Each row is a point. The points of each table are mixes of a few directions, plus a little noise. How many directions does each table use, and how many do they share? Where both have some left over, give the other angles between the two spaces (their principal angles), to ten degrees, smallest first.

First (7 x 2):
[[-43.9 -31.6]
 [-10.4  -7.4]
 [-14.4 -10.1]
 [  7.8   6.0]
 [ 26.1  19.0]
 [  8.6   5.8]
 [ 25.9  18.5]]
Second (5 x 2):
[[ 10.9   7.7]
 [-29.7 -21.6]
 [ 37.1  26.8]
 [-10.9  -8.3]
 [ -8.0  -5.9]]
Directions: first 1, second 1, shared 1

First (5 x 3):
[[-12.2   5.7  31.9]
 [ -9.3   4.4  26.0]
 [ 19.1  -9.3 -50.4]
 [ -5.9   3.1  15.7]
 [  9.6  -4.1 -24.5]]
Second (6 x 3):
[[ 20.1  -9.0 -53.6]
 [  6.5  -2.7 -17.1]
 [ -9.4   3.9  23.6]
 [  6.3  -2.8 -18.2]
 [-11.9   6.0  32.1]
 [-12.7   5.4  32.4]]
Directions: first 1, second 1, shared 1

First, 8 rows:
[[ 18.9   6.6  -4.8   9.1   6.4   8.7]
 [ 27.4   9.6  -5.8  13.9   9.4  12.4]
 [  1.1   0.8  -0.5   0.6   0.6   0.9]
 [ 41.9  14.7  -9.6  20.4  14.2  19.1]
 [-45.5 -15.8  10.7 -22.8 -14.8 -21.0]
 [ 45.4  15.3 -10.3  22.8  15.4  20.0]
 [-42.6 -15.2   9.9 -21.3 -14.6 -19.2]
 [-46.7 -15.8  10.4 -23.1 -15.1 -20.8]]
Second (8 x 6):
[[ 15.3  -5.4  15.2  -3.7 -24.5 -18.8]
 [ 20.0  -7.0  19.9  -4.9 -32.3 -24.8]
 [ 18.3  -6.3  18.2  -4.5 -29.3 -22.6]
 [ -5.9   2.0  -5.9   1.4   9.4   7.3]
 [-42.4  14.7 -42.3  10.4  68.5  52.7]
 [ -8.7   3.0  -8.5   2.1  13.7  10.5]
 [ 10.7  -3.7  10.8  -2.6 -17.3 -13.3]
 [ -7.3   2.7  -7.2   1.8  11.6   9.0]]
Directions: first 1, second 1, shared 0; angles 80

First (9 x 8):
[[ 22.9  -8.4   2.1  14.2   5.4  12.7   2.4  -7.6]
 [-44.8  29.2   5.3 -14.2  31.3 -21.6   3.3  20.4]
 [-32.2   8.6  -0.4   4.6  28.1 -11.7  -7.6   2.7]
 [ -5.6   7.8  12.9  32.8   7.9 -13.7 -27.4 -20.8]
 [ 39.8  -1.2   5.4  -2.9 -14.5  15.5  15.8   2.2]
 [  3.6   0.0  -5.1 -25.9 -29.6   0.2  10.9  11.3]
 [ -6.0 -27.1 -16.5  12.4  42.8  21.1   6.6  -4.0]
 [ 33.2  30.4  26.7   3.6 -30.9 -11.3  -1.4  -0.9]
 [-11.9 -39.1 -31.1 -24.5 -40.9   9.1  -2.9  -3.3]]
Second (8 x 8):
[[  8.6  -2.6   2.5  -2.6  11.9  10.5   1.8 -24.7]
 [-17.9   8.0 -11.3   6.0 -24.3 -20.7 -15.8  45.9]
 [  4.2 -24.7  50.7 -10.5  -3.1  11.8  94.9  14.0]
 [ -4.1   6.4 -11.5   3.5  -3.6  -5.6 -20.6   3.3]
 [ 12.0   1.3  -6.3  -0.9  18.6  11.0 -15.7 -37.0]
 [  0.6   2.0  -3.7   0.3   0.4  -0.4  -7.1  -2.6]
 [  4.3  -4.3   7.8  -1.7   4.5   5.5  11.9  -7.8]
 [ -8.2  13.9 -27.1   6.8  -7.6 -11.9 -47.9   7.5]]
Directions: first 4, second 2, shared 0; angles 50, 50

First:
[[-49.2  12.2 -26.4  -7.5 -21.5  34.3  -8.4  40.4  -0.4]
 [ 24.4  -6.2  13.2   3.8  10.5 -17.6   3.8 -20.1   0.0]
 [-16.0   3.7  -8.1  -2.4  -7.1  11.3  -3.0  13.1  -0.1]
 [-43.9  10.7 -23.1  -6.5 -18.5  31.0  -7.4  35.8  -0.2]
 [ 21.2  -5.7  11.3   3.0   9.7 -15.2   3.7 -17.5   0.0]
 [ 58.3 -14.3  30.7   9.1  25.3 -40.8  10.0 -47.6   0.5]
 [  4.4  -0.7   2.2   0.5   1.7  -3.1   1.0  -3.9   0.0]]
Second:
[[-24.0   5.9 -10.9  -3.0 -10.3  17.4  -4.5  19.3   0.2]
 [ 39.6  -9.7  20.7   6.1  17.6 -26.6   5.3 -31.1   0.5]
 [ 44.0 -10.3  23.5   7.2  19.9 -33.0   6.8 -36.1  -0.3]
 [-48.6  10.2 -27.2  -6.6 -20.1  33.2  -8.2  40.6  -0.2]
 [-47.0  12.1 -24.4  -6.7 -20.6  32.2  -8.0  37.7   0.2]
 [ 14.7  -2.5   7.6   2.3   5.7  -8.9   2.4 -12.0  -1.5]
 [ 21.5  -3.7  11.1   2.0   8.7 -14.0   2.7 -18.7   0.1]]
Directions: first 1, second 1, shared 1
